Every row gives one point. The last column is the point's height on a tilted bowl or saddle (a function of degree 2), plus a little noise. Along how many of its main directions does it bend up, bend down or stay straight?
(in the rows, 128 means zero)

Points (17 x 4)
[[124 119 109 138]
 [138 161 143 144]
 [139 112  82 146]
 [198 137 127 164]
 [146 138  87 144]
 [118 103 217 201]
 [125 136 119 137]
 [123 116 177 159]
 [141 104  96 144]
 [140 138 150 142]
 [147 119 130 140]
 [140 108 119 140]
 [116 114 160 150]
 [ 98 102 174 168]
 [138 108 120 140]
 [ 98 133 103 144]
 [119 106  81 148]]
Directions: 3 up, 0 down, 0 straight

Points (17 x 4)
[[ 58 151 163 213]
 [ 98 122 116 121]
 [148 154  97 109]
 [103 151 173 169]
 [154 114 103 132]
 [132 132 161 128]
 [153 132  72 133]
 [133 139  86 114]
 [161  83 110 126]
 [148 126 175 108]
 [120 160 134 123]
 [123 149 129 123]
 [153 159 129 102]
 [153 148 128 110]
 [158 162 121  98]
 [124 101 143 119]
 [121 126 171 139]]
Directions: 1 up, 2 down, 0 straight

Points (25 x 5)
[[ 92  78 107  85 128]
 [147 153 130 101 135]
 [151 164 114 108 122]
 [174 152 115 103 119]
 [ 76  93  88 135 109]
 [117 121 102 111 122]
 [129 100 121 127 118]
 [127  99 123 142 113]
 [112 134 135 190  96]
 [122  84 115 120 120]
 [127 105 142 132 117]
 [158 103 126 169  95]
 [132 131 148 137 119]
 [120 114 129 114 125]
 [108 167 138 117 129]
 [105 162 191 102  83]
 [131  86 110 143 107]
 [143 145 128  87 141]
 [113 188 158 153 119]
 [134 106 116 106 127]
 [121 105 107 158  97]
 [143 109  75 159  46]
 [102 176 123 104 134]
 [135 112 120 203  73]
 [156 135  89 113  94]]
Directions: 0 up, 1 down, 3 straight

Points (23 x 5)
[[137 114  86 145 147]
 [129 142 125 144 141]
 [184 138 105  85  92]
 [130 121 130  96 124]
 [ 80 116 141 103 144]
 [ 73 106 102 125 128]
 [140 109 150 132 151]
 [100 144 128 108 132]
 [126 116 139 121 141]
 [102 128 126 142 135]
 [169  77 130 164 194]
 [153  79 114 104 117]
 [142 120 112 118 135]
 [109 157 119 138 123]
 [113 167 128  67  97]
 [201 141 189 140 191]
 [130 166  99 168 121]
 [176 140 135 159 181]
 [114 127 183 116 148]
 [112  98  98 107 110]
 [120 146 173 124 142]
 [128 117 130 103 129]
 [157 146 136  90 115]]
Directions: 1 up, 2 down, 1 straight

Points (22 x 5)
[[113 128  75 191 163]
 [168 146 129 154 139]
 [139 142 111 125 130]
 [166 118 117 159 149]
 [120 142  93 164 132]
 [172 107 122 160 161]
 [111  90 110  93 171]
 [135 109 119 131 136]
 [112 120  95 165 132]
 [163 110 139 146 147]
 [123 109 154 135 113]
 [191 168 166  82 212]
 [ 95 163 116 130 109]
 [ 94 103 166 110 113]
 [101 134 157 117  95]
 [136 144 119 123 125]
 [176 163 144 158 148]
 [115 100 155 179 101]
 [119 135 144  99 123]
 [134  91 134 144 143]
 [141 105 128 174 133]
 [117 164 109 103 134]]
Directions: 3 up, 0 down, 1 straight

Points (48 x 7)
[[ 93 127 164 114 108 145 131]
 [153 112 159 130 111 111 134]
 [143 147  92 129 145 122 147]
 [121 170  74 131  93 179 182]
 [133 139 170 114 131 164 151]
 [130  96 137 116 172  89 142]
 [149  61  87 143 114 125 143]
 [169 124 129 125 126 136 141]
 [ 97 162 146 116 112 139 147]
 [112 138 149 153 111 127 135]
 [ 72 134 104 129 129 128 141]
 [167 149 129 133 168 111 153]
 [131 165  70 108 125 114 167]
 [114 140 122 128 117 120 131]
 [161 176  85  83 129 125 184]
 [ 82 154 117 133 135 147 153]
 [103 127 144 151  95 176 150]
 [166 163 137 152 100 126 150]
 [154 122 116 122 141 100 138]
 [138 151 108 102  96 116 146]
 [ 55 128 108 134 110 167 156]
 [115 148  82 125  77 140 148]
 [102 115 128 110  99 139 127]
 [161 132 168 169 118 132 157]
 [112 138  88 159 113 135 143]
 [114 123  91 127 157 133 150]
 [159 136 128 108 143 151 148]
 [156 152  98 154 155 123 149]
 [117  90 131 108 110 132 124]
 [124 157 118 150 149  81 148]
 [157  96 130 126 121  93 132]
 [140 105 111 112  87 164 145]
 [107 136 121 143 158 192 167]
 [126 107 109  80 168 122 154]
 [154  92 153  72  91 140 154]
 [116  88 115 188  80 121 126]
 [141 132 133 100 137 117 140]
 [142  99 145 176 123 183 167]
 [102 183 106 110 116 117 165]
 [143 117 150 117 122 176 149]
 [108 163 126 107 107  74 145]
 [154 189 106 135 154 117 165]
 [162  84 124 123 121 110 135]
 [135 164 165 164  94 143 164]
 [180 124 136 149 168 132 155]
 [137 139 147  59  98 152 172]
 [169 162 121 113 127 136 155]
 [133 206 138  78 120 122 198]]
Directions: 4 up, 0 down, 2 straight

Points (48 x 7)
[[ 63 136  77  87 141 160 160]
 [ 75  68  98 121 153  98 209]
 [182 154 125 157 120  89 119]
 [137 117 170  64 153 144  82]
 [113 142 113  73 114 128 116]
 [106 170 135 139 130 134 116]
 [137 144 125 110  90 126 102]
 [121 140  92 152 166 107 113]
 [ 99  95  93  74 151 132 163]
 [144 103 161 150 135  96 164]
 [175 132 129 114  61 115  67]
 [122 146 101 108 162 148 110]
 [104 192 171  92  92  93  77]
 [123 119 125 165 113 112 141]
 [ 63 144 114 122 160 135 135]
 [150 170 157 109 177  90 124]
 [144 140 106 124  62 158  72]
 [111 107 148  88 175  83 137]
 [146 149 183 168 159 156 134]
 [115 123 114 137 143 124 136]
 [104 153 141 101 165 161  96]
 [144 111 116  94 131  89 115]
 [ 96 120 110 102 123 140 144]
 [125 111 130  91 103 133 122]
 [105 160 129 101 116  71 108]
 [157 108 127 145  87 104 109]
 [141  86 142 103 126 125 123]
 [129 155 146 124 125 155 106]
 [ 96 173 106 163 107 164  83]
 [146 122 141 162 123 145 117]
 [162  99 156 123 121 126 114]
 [131  61 132 119 120  92 155]
 [148 126 142 135 133 117 130]
 [122  87 159 104 170 122 134]
 [147  83 144  94 114 122 114]
 [121 123 102 135 121 148 119]
 [124 103 133 136 169 166 103]
 [119 110 120  99 146 121 135]
 [154  96  70 107 172 131  94]
 [102 129 113 167 112 131 131]
 [111 166  82 180 111 128  85]
 [119 122 125 116  93  99 129]
 [116  85 137 106 130 150 134]
 [139 126 125 149 154 125 125]
 [164 115 148 116 140 142 101]
 [145 135 175 113 130 130 121]
 [114 141 133 149  92 107 132]
 [144  91 109 144 148  96 124]]
Directions: 2 up, 4 down, 0 straight

Points (40 x 7)
[[127 145 115 123 183 137 147]
 [148 151 113 166  99 125 157]
 [142 162 131 129 108 121 127]
 [123 143 108 139 134 162 149]
 [147  82 116 149 134 158 155]
 [130 149 163 124 126 148 119]
 [135 101 151 125 121 115 124]
 [112 134 148 155  86 125 144]
 [115 118 110  89 143 108 133]
 [131 110 110 111 123 151 137]
 [130 149 143 133 149 138 123]
 [141 167 142 143  84 149 154]
 [117 162 136 129 150  87 119]
 [161 146 186 194 114  93 179]
 [111 140 184  84  66 134 148]
 [123 132 116 130 116 101 125]
 [ 99  85 164 135 104 158 130]
 [158 102 158 113 128 143 127]
 [118 128 138 155 142 110 130]
 [149 113  92 110 107 153 156]
 [108 161  97 137 151 137 150]
 [101 134 114 119 146 106 129]
 [123 157 111 118 157 112 128]
 [142  79 162 198 139 116 178]
 [129 103 121 114  73 127 150]
 [170 110 120 117 157  51 147]
 [159 154 110 111  81 158 165]
 [130 144  85 115 137 171 167]
 [ 74 132  95 165 137 141 180]
 [174 111 147 108 132 167 146]
 [123 130 133 130  99 107 126]
 [146 194  91  85 111 175 193]
 [119 112 187  91 130  90 129]
 [128 171 150  97 167 134 130]
 [118 156 137 140 139  86 121]
 [106 109 119 135 155  65 149]
 [130 122 131 135 156 101 126]
 [121 111 123 204  89 161 209]
 [155 155 107 137 136 126 138]
 [133  79 165 155 171 177 139]]
Directions: 5 up, 0 down, 1 straight

Points (76 x 9)
[[ 93  98  52  87 123  95 152 123 167]
 [165 168 142 116 110 143 156 154 155]
 [134 133 101 104 137 152 127 175 150]
 [146 143  99 110 169 147 126 164 134]
 [124 138 128 173 121 150 132 148 145]
 [137 110 172 148 172 132 122 122 134]
 [156 116 141 110 117 148 170 123 133]
 [154  70 124 108 144 129 127 120 136]
 [107 134 158 198 106 150 107 130 142]
 [122 121  92 139 144 151 149 115 138]
 [ 79 100  67 126 127  88 158 100 157]
 [115 143  96 122 111 147 120 101 137]
 [142 160 119 134 107 135 132 150 155]
 [127 149 149 140 117 131 149 125 141]
 [157 126 130 114  91 137  79 121 129]
 [154  97 106 136  83  79 132 141 138]
 [132 107  95  78 138 123  97 141 128]
 [125 157 155 103 143  96 150 137 128]
 [169 114  97  93 132 191 145  97 153]
 [ 84  99 113 140 142 134 151 140 164]
 [ 63 144 153 103 149 129 105 130 160]
 [114 133 101 134 130 144 144 121 142]
 [ 82 126 162 146 177 146 162 123 150]
 [120 110 130 117  90 110 116 156 164]
 [ 97 105  83 111 151 175 148 104 165]
 [ 80 146 150 112 175 200 140 174 184]
 [152 181 135 137 153 149 168 131 164]
 [118 127 145 162 137 133 166 152 142]
 [142 137 178 116 124 160 145 130 143]
 [ 96 158 116 102 130  71 144 113 144]
 [138 176 139 109  99 139 162 116 168]
 [117 155 154 128 136 103 101 140 158]
 [131  97  68 145 106 119 124 114 119]
 [158 169 135 137 120 119 171 107 141]
 [167 103 147 103  96 129 148 142 135]
 [174 124 156  97 120 147 115 123 136]
 [145 131 151 164 137 108 123 197 149]
 [ 97 118 130 193 132 154 160 116 141]
 [129  90 125 177 106 101 160 127 128]
 [116  80 103 128 137  92 114 171 163]
 [104 148 180 101 159 110  92 178 136]
 [149 112 130 109 131 127 133  90 121]
 [132 130  69 165 105 118  45 153 160]
 [ 94 118 112 126  72 112 111 134 181]
 [ 97 161  94 123 124 108  70 136 189]
 [ 91 150 116  97 140 105  97 149 160]
 [128 153 107 101 139 144 145 133 147]
 [103 111 116  96  95 152  91 132 160]
 [121 115 131 109 136 143  98 112 128]
 [123 155 105 164 148  66 130 155 167]
 [125 196  89 130 118 109  84 153 219]
 [108 123  73 117 117 161  72 137 153]
 [110 118 128 124 141 110 100 109 129]
 [117  92  94 117 125 177 155 121 159]
 [138  83 145 119 150 120 108 145 127]
 [135 126 101 104 139 164 116 150 143]
 [152 125  93 158 148 120 152 111 121]
 [126 108 128 153 123 139 112 142 131]
 [110 113 175 144 126 108 174 142 134]
 [176 111 172  81 136 153 153 117 150]
 [116 120 113 174 100 113 157 160 162]
 [149 112 116 167 163 168  95 111 124]
 [157 121 160 139  88  91 147 107 124]
 [127 137 179 138 156  96 155 127 127]
 [ 91 135 122 116 143 128 121  63 135]
 [152 131 121 146 137  98 118 148 129]
 [146  79 199 122  97 146  93 111 136]
 [107 116 103 123 139 176 112 184 178]
 [115 142 154 108 163 130 125  74 146]
 [144 102  90 146 168  91 174 131 132]
 [155  79 144 181 179 116 111 122 145]
 [116 172  94  76 104 131 111 112 176]
 [ 89 115 118 166 125 122  85 160 182]
 [123 102 115  70 129 130  76  73 126]
 [ 99 149 150  88 133  96  88 134 154]
 [138 158 122 124 128 105 136 158 146]]
Directions: 4 up, 1 down, 3 straight

Points (76 x 9)
[[130 154 153 121 121 100 150 151 112]
 [106  85  96 104 155 160 119  94 180]
 [138  83 106 136 136 134 100 140 136]
 [150 153 161  96 192 115 126  76 201]
 [152  79 128  97 145 130 171 174 110]
 [ 80  76  72 114 143 158 125 123 138]
 [121  65 138  95 190 123 107 146 215]
 [124 115 103 128 113 119 136 151 122]
 [127 132 145 144 130 109  82 117 137]
 [123  88 175 118 105 156 146 143 148]
 [193 102 128 108 145 142 119 148 120]
 [ 87 154 159  99 133  65 114 115 121]
 [170 123 125 122 151 148  98 125 142]
 [157  98  92 180 134 127 163 136 107]
 [134 149 100 182 145 105 110  96 162]
 [139 141 137 126 150 173 133 105 145]
 [152 163 125 114 103 160 104  83  94]
 [124 122 150  83 147 126  82 110 166]
 [116  92 125 144  98 185  98  98  99]
 [121 116 142 133 114 105 106 113 130]
 [ 85 152 145 139 140 134 128  76 137]
 [122 128 127 136 119 134 165 126 131]
 [145 130 145  77  97 167 117 123 138]
 [112 159 148 166 108 122 162  62 110]
 [100 149 128 144  97 132  77 116  92]
 [126 166 114 172  97 118 151 107 130]
 [142 131 114 126  71 129 123 127 102]
 [ 95 113 131 129  93 132 138 150 116]
 [118  86  59  94 125 143 122 147 127]
 [108  88 138 117 108 124 113 121 136]
 [120 141  89 161 100 129 139 139 127]
 [ 97  97 107 166 144 111 102 136 149]
 [149  93 105 108 102 160 115 130 130]
 [133 107 151 138 131 104 105  79 155]
 [115 199 139 167 156 130 172 113 137]
 [146 154 133  75 126  91 104 118 106]
 [121 117 145 109  93 172 126 140 136]
 [122 141  75 116 119 119 107 128 134]
 [101 159 135 145 107 127  97 138 114]
 [157 168  60 138 113 129 137 105 164]
 [119 138 121 147 135  38 143 112 151]
 [143 221 145 141 102 134 136 109 104]
 [157  78 137 105 131  97 124 117 135]
 [128 124 128 160 155  77 154 129 150]
 [168 132 126 160 147 118 138 117 129]
 [117 158 117 128 129 198 154 154 140]
 [154  63 144 154 156 106 126  93 185]
 [ 92 138 129 113 160 173 178 127 149]
 [127 134 149 151 157  86 108  97 178]
 [184 130 117 137 161 126 112 147 122]
 [179 129 147 124 129 144 136 176 101]
 [141 155 190 119 122  79 107 111 104]
 [146 159 133 137 122 117 134 119 127]
 [137 146  98 161 164 153 169 123 145]
 [ 93 116 134 166 124 155  96 134 120]
 [ 92  92 116 102 110  98  97 115 109]
 [159 155 135  56 105 154 145 110 146]
 [167 109 163 117 108 119  90 147 110]
 [ 82 128 125 117 171 101 128 152 162]
 [ 93  89 172 118 117 104 119 174 134]
 [132  94 103 100 169 111 104 130 173]
 [103 147 166 141 136 123 128 149 128]
 [ 75 148 115 123 117 136 146 181 120]
 [ 76 121 114 172 157 116  75 101 174]
 [ 76 118 133 143  72 150 100 102  67]
 [162 115 124 176 180 119 101  85 179]
 [ 73 137 117 117 107 170 134 100 109]
 [149 122  77 136 134 146 145 153 136]
 [163  92 153 105 116 108 124 105 128]
 [119 138 148 173 131  99 121 126 141]
 [178 128 159 106 113 152 109  97 109]
 [134 152 101 157 132 109 112  93 149]
 [ 98 113 129 125 133 152 148 143 138]
 [140 139 136 129 120 127 104 142 123]
 [128 141 160 122 136  87  92  77 143]
 [133 126 127  98 159 172 115 173 169]]
Directions: 3 up, 4 down, 1 straight

Points (72 x 9)
[[157 173 174 160 135 146  96 100 144]
 [155 138 169 158  90 119 181 133 117]
 [117 113 138 133 143 148 132 150 137]
 [133 148 127 109 138 132 154 159 141]
 [ 89 133 140 176 145 125 123 158 148]
 [145 140 192  56 108  92 160 171 172]
 [ 94 149 123 142 140 175 103 104 138]
 [131 147 108 119 137 123 152  91 132]
 [122 105 141 155 104  68  81 143 150]
 [140 122 140 154 126 129 130  97 119]
 [ 80 149 107  98 101 126 101 100 128]
 [176 125 156 135  99 135 129 111 134]
 [158 106 135 137  87 146 161 129 145]
 [182 179 124 146 119 133 115 131 149]
 [123 139 162 151  53 139 132 155 129]
 [ 66 141 141 159 112 109 118 116 108]
 [156  94 153 135  83 143 128 126 140]
 [128 149  91  80 146 113 145 109 158]
 [158  90 133 146 132 114 122 127 143]
 [126  84 110 149 112  73  94 117 157]
 [ 82  79 170 150  93  85 118 147 164]
 [141 146 178 117 151 142 105 119 146]
 [114 166 135 108 186 118 115  83 178]
 [128 139 141 134 132 145 121  97 122]
 [113  92 133 155 151 145 131 116 149]
 [120 168 134 162 136 114 137  74 120]
 [ 97 146  99 152  97  85  86 111 121]
 [103 184 127 122  69 157 142 123 130]
 [160 105 136 164 151 158 133 128 154]
 [127 148 170 130  52 117 140 129 105]
 [115 119  58 121 119 142 128 111 189]
 [142 139 103 136  89  99 156 150 153]
 [128 132 118 117 149 118 101 134 140]
 [143 130 137  81 145 147  64 170 175]
 [119 110 110 141  90 117 151 140 138]
 [116 148 124  92 163 121 109 165 163]
 [211 108 109 147 155 102 142 120 165]
 [112 169 130 117 145 139 163 118 127]
 [139 178 105 136 124 132  73 149 152]
 [131 156 120 117 121 174 108 123 141]
 [101  93 183  92 128 131 127 163 165]
 [123 130 171 136 160 139 140 178 162]
 [173 150 152 110 129 146 142 134 141]
 [124 147 137 165 161 176 140 110 156]
 [121 144 197 121  78 147 161 126 110]
 [ 99 153 127  94 164 166 155  65 172]
 [128 125 113 126 135  68  86 126 152]
 [ 92 139 113 126 122 154 140 150 139]
 [139 113 169 135 112 123  91 153 143]
 [114 122 138 138 134 128  88 102 129]
 [130 173 114  75  99 120 139 146 166]
 [110 105 152 156 105 109 144  88 103]
 [125 142 149 177 129 113 120 155 125]
 [148  75 115  96 100  97 144 121 165]
 [ 67 114 154  92 108 126  65  89 145]
 [110 126 116 141 118 108 136 110 113]
 [118 142 142 116  89 151 124 136 118]
 [127 137 124 133 136 104 182 169 146]
 [ 72 120 124 165 133 132 145 111 131]
 [134 156 110  89 157 139 159 193 189]
 [122  99 161 157 163 136 102 137 165]
 [ 87  49 159 154 137 135 128 166 213]
 [127 159 142 118 131 114 150 101 109]
 [137 120 110  98 117 151 108 106 148]
 [137 135 160 110 142 107 165 183 156]
 [127 153 137 160  99 106  97 100  97]
 [119 138 148 120 131 106 110 154 136]
 [158 151 162  67 116 172 121 158 167]
 [184 155 125 104 151 116 164 111 144]
 [178 115 146 134  87 135 155 140 154]
 [ 83 166 156 129 140 117 130 112 122]
 [168 129 128 120  65 115 140 102 141]]
Directions: 5 up, 0 down, 3 straight
